Rows are points. The window is the flat piece filled in between its corners: a triangle in 3 columns, a solid with four corners in 4, and so on. A path goes straight from each point to the next, and from the last back to the first. After which points does the path pass through the window?

Window:
[[  6  38   7  20]
 [  2 -60 -43 -32]
 [-39  12  21  -2]
 [  7  11  31  18]]
Path:
(1): [ 23  53  14 -15]
(2): [ 4 38 28 -1]
(3): [-26  21  11  53]
(4): [-31 -32  -3  36]
(5): [ -9   4   8 -25]
(6): [ -6  40  38 -11]
(7): [-20  18  17  54]
(8): [ 0  2 16 30]
(9): [ 5 14 33  2]
(10): [ 14   4  15 -43]
(11): [-25 -21  -5  27]
(12): [-15  -4  19  45]
(13): [ 8 19 31 -9]
(14): [ 12  26  36 -26]
(15): [-8  2 18 37]
(16): [-6 21  4 35]
Through the window after points: 4, 8, 10, 12, 14, 16

Window:
[[ 11  12 -19  -6   9  10]
 [-37  -1  -4  -7 -20   5]
 [-22 -10  11  29 -11   6]
 [ 16  21  23  14  60  24]
 [ 24   4  32 -13  -4  13]
 [  0 -38   0  -2   6  -3]]
Path:
(1): [12 11 24 -2 18 -3]
(2): [  5  36   9  10  12 -13]
(3): [ 5 10 -3 -1 11 41]
(4): [ -7 -28  14   1   3  28]
(5): [ -5 -17  18   6  12 -23]
(6): [  7  24  24  13  47 -15]
(7): [15 11 16  8 43 38]
(8): [ 1  2 -2 -9 10 21]
(9): [ 5 12  5 -7 15 -8]
(10): [ 17  14   8 -13  38 -15]
(11): [16  2 -2 -7 26 29]
(12): [16  1 23  2 13 36]
Through the window after points: 6, 12

Window:
[[ 15  25 -60  -2 -22  24 -15  -2  -5]
 [ -6  -2   7  -3  38 -38  32 -10  -3]
 [-32 -17  15  10  -4  32  34  -4  14]
 [-14 -39  35 -14  31  -4 -12 -46 -10]
 [-21 -12  30 -12   9  -2 -21   2   4]
 [ 10 -49  36  32   9   2 -25  24   3]
 [ 28   8  22   3   1  -5  10 -23  -7]
 [ 29 -14 -22 -10 -40  14  28  16   2]
 [  8 -16  13  22  -3 -43  -9 -11   9]]
Path:
(1): [  2 -16  12   3   9   8  -3  -3  37]
(2): [-25 -25  26  17  -9  -2   4   6 -41]
(3): [ -1 -13  12   7 -22  10   1  -2 -20]
(4): [ 17 -31  -1  -1  12  28 -13 -10  44]
(5): [  0 -13   4  -1  11   8  17 -11  27]
(6): [-19 -13  13   8   1   8  15  -5 -11]
(7): [  3   3 -25   7 -18  10  -6   1 -16]
(8): [ 14   5 -28  -2  -4  19  -8  -3  18]
(9): [ 13 -16  23  -5  17   7  15  -7  49]
(10): [-20 -19  12  17  -3   7  12   0 -12]
(11): [-14 -23  24   2  -1  -9   1 -18 -28]
(12): [  7 -24  13  -7  16  -4  -8 -18  21]
Through the window after points: 1, 5, 7, 9, 11

Window (11 x 11):
[[ 20  34  42  16  14  19   3 -22  -8  -7 -20]
 [-53  12   0 -23  39 -21  29 -10   9   5   4]
 [  3  27  34 -24  33  25 -11  32 -33  13   1]
 [ 31  -7 -37 -27 -39 -11 -14  42  34  -1  -7]
 [ -7 -16  44  41   7  17 -12 -44  -4   9 -12]
 [  1   1 -13  11   0   4  17  38  16 -20   0]
 [ 17  -1  38  16  12  -6  18  16  13  14  -3]
 [-50  33   5   1 -35  19   4 -11  12  16   0]
 [ -6  19  52 -16 -11  41 -12  18  41 -20   7]
 [-34  41  -8  -8  -8 -26 -34  20 -15  12   8]
 [ 25 -24  43   0   5 -27   6 -10 -43  -8 -11]]
Path:
(1): [ -9  17  16  -2 -11  10   3 -14  -7   3  39]
(2): [-25  16  16   4  -3   6  -9   4   3  10 -21]
(3): [-12   6  36  -4  -4  -5  -9  18  -2  12 -60]
(4): [  8  11  16  -1   2   3   5 -11   3   3  36]
(5): [ 15  16  27  -8   7  11  12  -1 -20   9  45]
(6): [-13  13  23 -10  18   7  -9  25  -9   2 -29]
(7): [ -7   8  27  -2  -1   4  -2  27   1  12 -42]
(8): [ 5 13 14 -3  2  6  4  6  5  6 23]
(9): [ 13  13 -13   3   0   0   1  -3 -12  10  41]
(10): [-22   5   7   0  -4 -20   7  14   7  10 -45]
(11): [-23  29   9  -3  -5 -11 -21  14  -6   4 -16]
(12): [ -9  30   0  -4  -2  -6  -9   3 -11  13  37]
Through the window after points: 1, 5, 7, 11

Window, 14 rows:
[[  4   8  11  11   4 -10   6   4  -3  23 -27 -10   3   8]
 [  4 -10  -8  13  -5  12   0  -1  -2   0   8  -1   9   3]
 [  3  16  12   8  16   3  -1  17  -2  -9  -8  14  10   8]
 [-13  12  -7  25  20 -19 -15 -15   2   3   0   2  11  -2]
 [ -7   8   2  20  -6  16  19 -10  -3  -3 -10  14   4   0]
 [ -1  -4  14  13  -1  -6  15   2   1  -5   1  -7  -9   3]
 [ -7  -4 -25   3   6 -11  29   0  60  29  -6 -16  -4  13]
 [-13  16   1   1  28  12   8  -1 -10   4  -5  12  -3   7]
 [-20  15   2  17  -6  -4   8   8  -8   6  -8 -12   2   2]
 [ 15  33  24  10  17  14  -1   3  -4   2   1   3   3  18]
 [  5  -6   6 -22   0   5  12  -5   8 -13  -3 -14  33  11]
 [-25  13  -2 -24   2 -15 -25  -9   4  -5  10  20 -11  -8]
 [-14   5  18  14  11   6 -11   1  18   3 -11  -8  -4  -3]
 [ 13  12 -20  15   9  16  10  -7  12  -9 -10  -5  -7   8]]
Path:
(1): [  7  18  -2   0  12   7  15   5  -3   4   7  -4   8 -22]
(2): [-3  8  1  5  5  0  4 -3 -1 -2 -5  6  4 15]
(3): [ -8   7   5  12   2  -4   4   2  -1   8 -13  -7   2  14]
(4): [  0  14   6  10   5  -4   6   4   1  15 -13  -7   5 -10]
(5): [-7 14 -2 14  9 -1  2 -2  7  9 -3  3 -4 -6]
(6): [-12   8  -2  15   7  -3   0   2   5   4  -4   2  -7  18]
(7): [ -9  -2  -2  16   6  -5  -2 -11  12   1 -10  -2   4  32]
(8): [ -4  10  -4   1   4   3   8  -4  12  10   2  -8   2 -21]
Through the window after points: 3

Window, 14 rows:
[[ -7  14  -6   4  11 -22   8 -17  18   0  13  -6  -6  -5]
 [-43  15   3  -7  -1  -2   1   2  12  -3 -15  -9  -6  -8]
 [ 18  45   2  15 -14   2  -4   2  -3 -17   8 -14  -9  -7]
 [  9  -7  21  11   0   9  16   8  -5   9   6  -6 -21   1]
 [ 10   3   5   7  -9  18  -9 -24   6 -15   3 -12  16  -4]
 [  9   9   0 -24  -7  13  -7   8  10   8  -3 -13  12  -3]
 [-10  11  30 -24  -4 -16   7  -3 -12  -5  -1  -8 -21   0]
 [-18 -13  15   6  24   1   1  10 -14   0  37  10   1   1]
 [  0  -1 -13   7  -2  -5  11   3 -26 -15  22 -17 -17  -1]
 [ 24  14  -4  15  20  13   8  -6 -32   2  -8  17 -16   4]
 [ 12  -4  -2   1  -9  12  11   3   5 -32  -2  23   4  -5]
 [ -1  11   6  -8  12  31  34 -20  23   6  11  -9  57  -5]
 [ 13  -9   0  23   8 -20   1  20 -30 -18 -13   4   2  -8]
 [  3  -4   4 -10 -32  28  15 -13   8  22   9   9  60  -7]]
Path:
(1): [  9  13   8  -7   4   9   6   1  -3   0   4   3  -1 -39]
(2): [-2  8  6  5 -6  3  6 -6  6 -5 -1 -1 11 21]
(3): [-4  3  6  2 -3 10  7  1 -1 -4  2 -4  7  9]
(4): [  1   7  11  -4   1  11   6  -4  -9  -4   1  -3   0 -44]
(5): [  5   5   4  -9   4  15  16  -9  -2  -3  13   3  13 -38]
(6): [ 1  9  6  6  1 11 11 -3  3  5  2 -4 17 22]
(7): [ 11   7   6   7 -12   3  11  -1  -5  -8   7   0  14  24]
(8): [ 18   7   4   0   0   9   6  -4 -11   0  10  -1   8 -22]
Through the window after points: 5

Window, 14 rows:
[[  8  -4  -3  17  11  -2 -12  25  30 -42  13  15  -8  -1]
 [  1  13 -14  22   1 -17  23  21 -44 -19   2  11 -39  -4]
 [-23  12 -10   4   3  -7 -44  12  -1  25 -36  12  -7   5]
 [ 22 -43 -15  19 -19 -26  -9  -2 -27 -19 -16  -8 -14 -12]
 [-16 -25  14  25 -11   1  13  14 -17   4  36  15 -39 -11]
 [  8 -26  -5  -4   9  22  28 -31  33  30 -15   2 -27   5]
 [ 37 -16 -19 -21   4   2  33 -20 -22  26  -8  12   2  -3]
 [  4  31  12  43   1  27   3  30   5  11  22 -27  -6   4]
 [-10 -22  15  -7  -5   5   1  11  -7 -32   0 -47  14   5]
 [-19   9 -26 -22  26  47 -26   6  -3  -1  11 -19 -24  17]
 [-22 -16 -27  13  14  39  12  44 -14  37 -11  -3 -15   9]
 [ 41 -24 -19  -6 -45  40  55  27 -22   1 -17  -2 -16   2]
 [ 26  -1  -6  33 -16  56  36  13 -19  15 -30  16   5   9]
 [-20  24 -14  48 -32  -5  10  -6 -22  24   9 -21  20  16]]
Path:
(1): [ -3   3  -8  18  -7  15   9  17 -19  -3   3 -10  -3 -21]
(2): [  2   1  -2  24 -10   6 -19  34 -21   6   2  -8 -10  60]
(3): [  5 -24  -2  14   7   2  -3  23 -19   5  -2   7 -12  53]
(4): [ -7  -6 -18   6  -5  20   4   5  -6   0   4 -10 -21 -36]
(5): [ -6   1 -13  13  -1  14   1   6 -12  -4  -1  -2 -10 -14]
(6): [  3 -17   5  11   7  -9  -2  11 -10   3   6 -10 -22  44]
(7): [ 16 -23   2  24 -11  12   4  16 -12   3 -12   2 -14  32]
(8): [ 13 -12 -14   9 -15  20  21  10 -16  -3 -11  -4  -5 -12]
(9): [ -5  -1  -8  12   2   8   5  12   4 -11   2   0  -8 -24]
(10): [ 10  -6   0  21   1   5   1  18  -1  -7  10   3 -19  34]
(11): [  0  -7  -8  17   1   9   4  20 -25  17  -3  11 -28  31]
(12): [  0  -2 -22  12  -3  19  13  12  -8  18  -9   9 -16 -14]
Through the window after points: 3, 7, 9

Window (14 x 14):
[[ 31 -11  37  18  19 -34 -42  20  12 -21  10  -1  14  18]
 [ 16 -14 -19 -19  45  32  -6   0  11  -4   7 -12 -51 -22]
 [-31 -11 -15 -17  42  32  15  19  18   7  -7  -7  60 -19]
 [ -8 -40  11 -11 -29  -4  11  -3   9  -2 -33  12  19 -21]
 [  0  33  -3  18   3 -12  -5  -3   2  11 -40 -21 -30 -21]
 [-10 -15  -6 -11  34 -12  -4  12  28  -2 -12  30  10  21]
 [ 23 -34  35  -1  -4  -8  31   2  36 -43  20 -13  12  23]
 [  3 -43  31  34  19  -3  17 -19  -6  46  10 -14   7  12]
 [ -3  16   3  -7  10  -2  14  -9 -16 -32   4  15  38 -17]
 [-19  -7 -51 -14   3  28   5  -5  -4  20   8 -15 -18  23]
 [ -5  34  11  16  17  37 -13   9  -5  -2 -14  10 -10 -20]
 [-32 -35 -10   8   6 -22  -2  22  22 -36   0  16  13   2]
 [-12 -29  27 -20   7 -17 -13 -13  40 -41  30   7  14  12]
 [-10 -38   6 -10  16   9  35  22  14  55  30 -13  -3  -6]]
Path:
(1): [-14  -2  21  -4  11  -4  -2   8  -7  -9 -24  -3 -13   4]
(2): [-38 -37  14 -19  29 -10  21  39 -25   1  -6 -12  -1   8]
(3): [ 10 -16 -11   7   2   7   1  -9  44   9  16  10   4 -10]
(4): [  8 -13  -9  10  10   8   1  -4  17   8   3  -5  -7  -4]
(5): [-21 -15   7 -19  31  11   9   2 -18   9  -4 -15 -18  12]
(6): [ -3 -52  45 -25   9 -18  17  12  -4 -33  -4 -27 -11  20]
(7): [ 22  -5   1  17  -1   9  22  -4  50 -16  28   8  24   7]
(8): [ 30 -32   1  18   1  -8  -9 -22  36  14  24  23   7  -5]
(9): [-27 -25  21   3  17  -2  19  15 -11  -3 -15 -19   8   9]
(10): [ -8 -35  17 -12  34   0  19  11 -14  -4 -14   7 -20  14]
(11): [ 14   0 -16   2   6  11 -14  -5  51   0  22  -8  11 -16]
(12): [ 20  -4 -10  15 -25 -12  -1 -15  33   5   1  12  45 -18]
(13): [-19 -23  13  -9  20   4  11   7  -6 -12  -7   3  -2   1]
(14): [-13  -7   7 -12  17  10  -1  11  -6 -15  -5  -4   3  -5]
(15): [  8   7  -7  21  18   8   3  -5  25  -3   5  17  12 -18]
(16): [  7   4  -4   9   7  -7  -5  -4  21   0  -4  -5   5 -15]
Through the window after points: 2, 4, 6, 8, 10, 12, 14, 16

Window, 14 rows:
[[ -5  22  -9  -2  17  -4 -19  42 -18   7  -8  26 -24 -14]
 [-22 -10  -6   3  13 -15  -5  10 -16 -45  -9  32 -43  11]
 [ 37 -33  26  12  -6 -33  10   4  -4 -12  24 -12  40  22]
 [ -2  16  -9  36  31  16  12  10  -5 -18  15   3 -24 -11]
 [-13 -24  -4   4 -17  23  18  -4  -6  17  -2 -34  25 -19]
 [ 34 -39   6  31 -42 -12 -36  -5  10 -23  33  -3  44  15]
 [ 31  -3  -3 -12 -34   9   0 -11 -10  25   4 -55 -18 -21]
 [ 12 -41  15   1  -3  24 -10  13 -22  24  28 -34 -11  -6]
 [ -5  -4  14  40  -6 -14   4  18 -18   8 -12  28 -38  -4]
 [  6   7 -16  31  16   1   7  16 -60 -23  -5  45 -16  13]
 [ 15 -12  19  -9  20  41  -6 -24   2  26 -14  -7 -16   2]
 [ 15 -30  19  31   2 -31 -37 -15 -24   3   8 -34  31  19]
 [ 11 -14 -33  31  28   0   4  34 -12 -16 -29  24 -33   7]
 [ -8  21   7  18   2  23   1  43 -19 -22 -28   5 -39  15]]
Path:
(1): [  1  -5   0   7   5  16  -7   2  -4  15   4  -3 -19   9]
(2): [ 18 -12  17   4   8  13  -5   6 -18   0 -15  -2  -9 -12]
(3): [ 30 -34  31  22 -13   0 -12   9 -17 -26 -20  -7  11 -19]
(4): [  2  -6 -15  19  -8 -16 -12  -1  -2  11  38  -8  12  36]
(5): [  2  10 -24  27  12   1   9   7 -29   9  14  23 -13  42]
(6): [ 13 -11   5  19   5  -4  -1  12 -33 -22  -4  16  -4  -2]
(7): [ 22  -7  26  30   1   8 -11   7 -33 -29 -27   0  -8 -32]
(8): [ -4 -13 -27   9  10 -10  -8  25   1   8  12   9 -14  34]
(9): [ -5  -4 -11  14   2  -4   6  -5 -10   7   9   8  -4  42]
(10): [ 26 -20  20  12   7  13 -20  13 -20 -30 -10   8 -13 -38]
(11): [  7 -14  19  16  12  13 -15  20 -29 -18 -32  12 -21 -35]
(12): [-11   6 -18  16  -2  11   5  11 -22   0   1   6 -21  13]
Through the window after points: 1, 3, 5, 7, 9

Window:
[[-13  -2  29  14  13  22 -29   2   0   0   7 -25 -48  -4]
 [-22  35  -9 -60  22   1   0   0  12  29  -1  -1 -16  24]
 [ 18  17  22  21  14  16 -24 -28   9  11   4   6 -28 -14]
 [ 22 -25  33   5   9   1 -10 -19  -3  20  -7  -8 -24  -2]
 [ 29   9  21  13  21   8 -27   5 -12  13  20 -34 -13  -9]
 [ 16 -13 -28  -1 -24 -19 -12  -8  23   4   8  -5  12  -8]
 [ -6 -13 -15  24   1 -17  25 -14  33  12  30  -3  32   2]
 [ -8 -28 -14  11   4   2  -3 -23  12  -3   6  19  54 -10]
 [-33  35  12 -30 -21  -1  35 -21 -11 -17   9  -8   7  17]
 [ 11   2  45   1  23 -10 -34 -17  16 -11   7 -14 -20  -1]
 [ 19 -14  -8  21 -12   0  12   6  35  -6 -13   5  40   5]
 [ -1  -9 -47  15  22 -14  25 -24  16 -10  -4 -12  28   1]
 [-11  17  15 -52   1  21  30 -12   2 -26  28  12 -17  17]
 [ 17  -3  13   6  12  24 -26 -29  22  16   6 -44 -13   0]]
Path:
(1): [  3   6  -5  -8   6  -5 -10 -18  13   4   5   2   0  31]
(2): [ -6  10   5 -21   8   1   1  -2  15  13   6 -13  -7 -21]
(3): [ -4   4  -3 -12  11  -4  11  -9  19   9   6  -9   8 -22]
(4): [ -2  -3  -4   0   8   1  -7 -14  10   9  10   1   9  27]
(5): [  5   1   2  -2   3   8 -10  -2   3  -7  19   2   4  37]
(6): [ -8   0   6 -23   6  -5  23 -15  20   7   3 -17   0 -22]
(7): [  5   2   6 -11  16   3   6  -5   8   5  -4 -17   5 -31]
(8): [ -2   7  -5   8   3   0  -6 -24   6   2  14   2  -2  31]
Through the window after points: 1, 3, 7

Window (14 x 14):
[[ -9  -1 -30 -21  12 -26 -44 -20  27 -25   5   5 -10   5]
 [ -4 -10 -52  10 -21 -15 -22 -23 -13  13   7 -38  34  -5]
 [-33  -8  52 -31  12  24 -20   8  25  13  21 -14  15 -15]
 [-36 -25 -22   1 -37 -36  -3 -17  13   1 -33  31  -5   5]
 [ 32   0 -11   1  -3   3   2 -25  20  -5   1   6   7  12]
 [ 21 -14  11 -17 -15   5   6  15 -20  -5 -13 -24 -19  -5]
 [ 10 -28  18  25  11  -6  31  10  11   4   7   5 -32 -12]
 [-21 -14 -20   2  11  24 -15  -7   9  -1  -7  29  -5 -24]
 [ -2 -16 -15 -26   6  40  37   0 -11  -9  33 -33   8  -9]
 [  0  14 -17  -9  37   8  23  25   2  25  -7  12   9  10]
 [ 18  12 -22   9 -18 -26  12  -7 -18   2  44  11  49   2]
 [-21  60  20  -1 -10  36 -18  19  13  12  -2   5 -11  22]
 [-17 -16 -14  -1  17  -2 -10  44  36  -9 -30  19   4  17]
 [ -9 -17  13  -6 -10  24   0  20  17  31  10  22 -28   2]]
Path:
(1): [  6  14 -20   4 -11   2   9  27  20  18   3  -6  15 -47]
(2): [  8  34   5  -3  -5   7   1  16  20  13  11 -14 -10 -21]
(3): [-25 -22  -4 -15  12  13 -12   1 -13  -5 -16  22  10  44]
(4): [-33 -12  -5   7  13  -2 -23 -14 -31   3  18  19 -10  31]
(5): [ 16   1 -15 -14  -7  -6   5  17  55  -3 -16 -14  12 -26]
(6): [ -3  19 -16 -14 -11   9  -5  19  50   4  -1   4  -1 -34]
(7): [ -9  -6   5   8   1  -6 -20  -7 -15   9  -4   6   0  29]
(8): [ -5   5  11   3   2  10   0   1   7   1   4   9 -12  22]
Through the window after points: 2, 4, 8

Window (14 x 14):
[[  8  28 -10   8 -20 -36  -2  14  -8  28 -18 -34  18  -5]
 [ 30  -3 -42  -6  -3  47  -7 -34  20  -4  11   9  30 -18]
 [ 38  27  -5  18 -46  51  -7  18 -12  11   8   0  20  -1]
 [ 40  17   4 -11  -8  -1 -30  12 -21  37   7 -10   5   3]
 [ 38 -10   1  15 -41  26   6  13 -17  60  -7  -2   6  -8]
 [-23   6   7  23  38   8   0 -24  11 -24  15 -24 -14  14]
 [ -7  44  -4 -12 -29 -19  -4  -5 -18  46  -7 -44 -29   6]
 [ 12  -2  -4  -3 -17  54 -27 -22  36   4  -6  51  33 -15]
 [-21  19  15 -22  -4 -28  14 -11 -38   8   8 -23  -1  -7]
 [-13  -3   0 -16 -28 -33  -8  -1 -12   3  10 -35 -14  26]
 [ -8  19  -6   7   7 -16  12  -8  25 -12  41  -5 -18  -9]
 [-27   6  16 -29  24  -3  19  22  12  -8   9 -42 -22  10]
 [-41   9 -16  -5  10 -15  -3  29 -25  16  14 -25 -23  10]
 [  0  11 -20   0  40   7  24 -10  13 -43  -3  15 -28  18]]
Path:
(1): [  4  14   8  -8 -13   5  19   2  -6  29   6 -10   6  10]
(2): [ -2  34  -2  -2  -8  13   8  -8   2  22  29 -22  10  31]
(3): [-17 -13  -3  12  19 -29 -17   7 -14 -13 -28 -22 -35 -33]
(4): [ 10   2  -3  15 -29  13 -10  14 -20  19 -14 -26  -9 -28]
(5): [ 22  24  -4   1 -23  15  -1   5  -6  23  10  -5  11  12]
(6): [ 27  18   8  10 -15  -1  -7   5 -10  37  11 -10  28  31]
(7): [ 11   6 -10  -3 -24  21  -3   4  -8   8   2 -10  -9 -16]
(8): [ 16   3 -14  11 -24   4 -22   1 -17  24  -9 -20 -20 -18]
Through the window after points: 2, 4, 6, 8

Window (14 x 14):
[[ 13  -7 -14   4  11  19 -13   4 -27  17  27  -2   3  14]
 [ 53  39 -19  10   7 -31  13 -10  15 -41  16 -17 -24  -3]
 [-27  -7  26   1   1  35 -17  26 -24  -4  21  23 -52   6]
 [ 44  52 -33 -15  33  -2  25  14 -10 -20 -13  -8 -26 -13]
 [ 27  41 -20 -34   5  23   6 -17   7 -23   3 -55 -22  17]
 [  7 -13  25  20 -21  41 -22  38 -27  -5 -20   8 -20  14]
 [  3 -11  29 -25   8  11  -4  18  13   2  12  17  19   1]
 [ 21  13 -18 -20   9 -60 -18 -22  35  26 -25  15  -7 -19]
 [ 17  14 -27 -20 -13 -54  49  -9  39  36  -4 -12   6  -7]
 [  1  28  -8 -30 -11 -35  28 -38   2  10  -9  12  26  25]
 [  2 -50   4  -3   9  25   0   2 -15 -16  -8  21 -25   2]
 [-14  26 -19  16  23 -37  25 -15  35   8 -21 -14  22  -4]
 [ 48  38   1  12  20  12  29 -31  15   9  -3  -8 -21  -6]
 [ -2  -6 -15   7 -11  54  -9  15  11  -4   9  37 -10  22]]
Path:
(1): [  9  -7  10   6  20  -5   4   3   4  -1   3   5 -21  30]
(2): [ 12  11 -11  -6   4  21   0  -2  -3 -10  -4   5  -4 -12]
(3): [  7  13   2   0   2  23 -13  -1 -14 -14   3   8 -16 -16]
(4): [ 16   0  12   7  24   7   7  21   8  -1   0  11 -22  56]
(5): [ 30  16  -3  -4  26  -5  18   2  16  15  -8  -5 -21  30]
(6): [ 10  25 -13  10  -5  12   7 -18   8 -17   5   4  -1 -25]
(7): [  4  19 -12  -8 -12   9  -3  -7   0 -11   8   6  -1 -15]
(8): [ 13  -5   8 -10  20   2  13   9  11  15  -5  19 -11  44]
Through the window after points: 5, 7
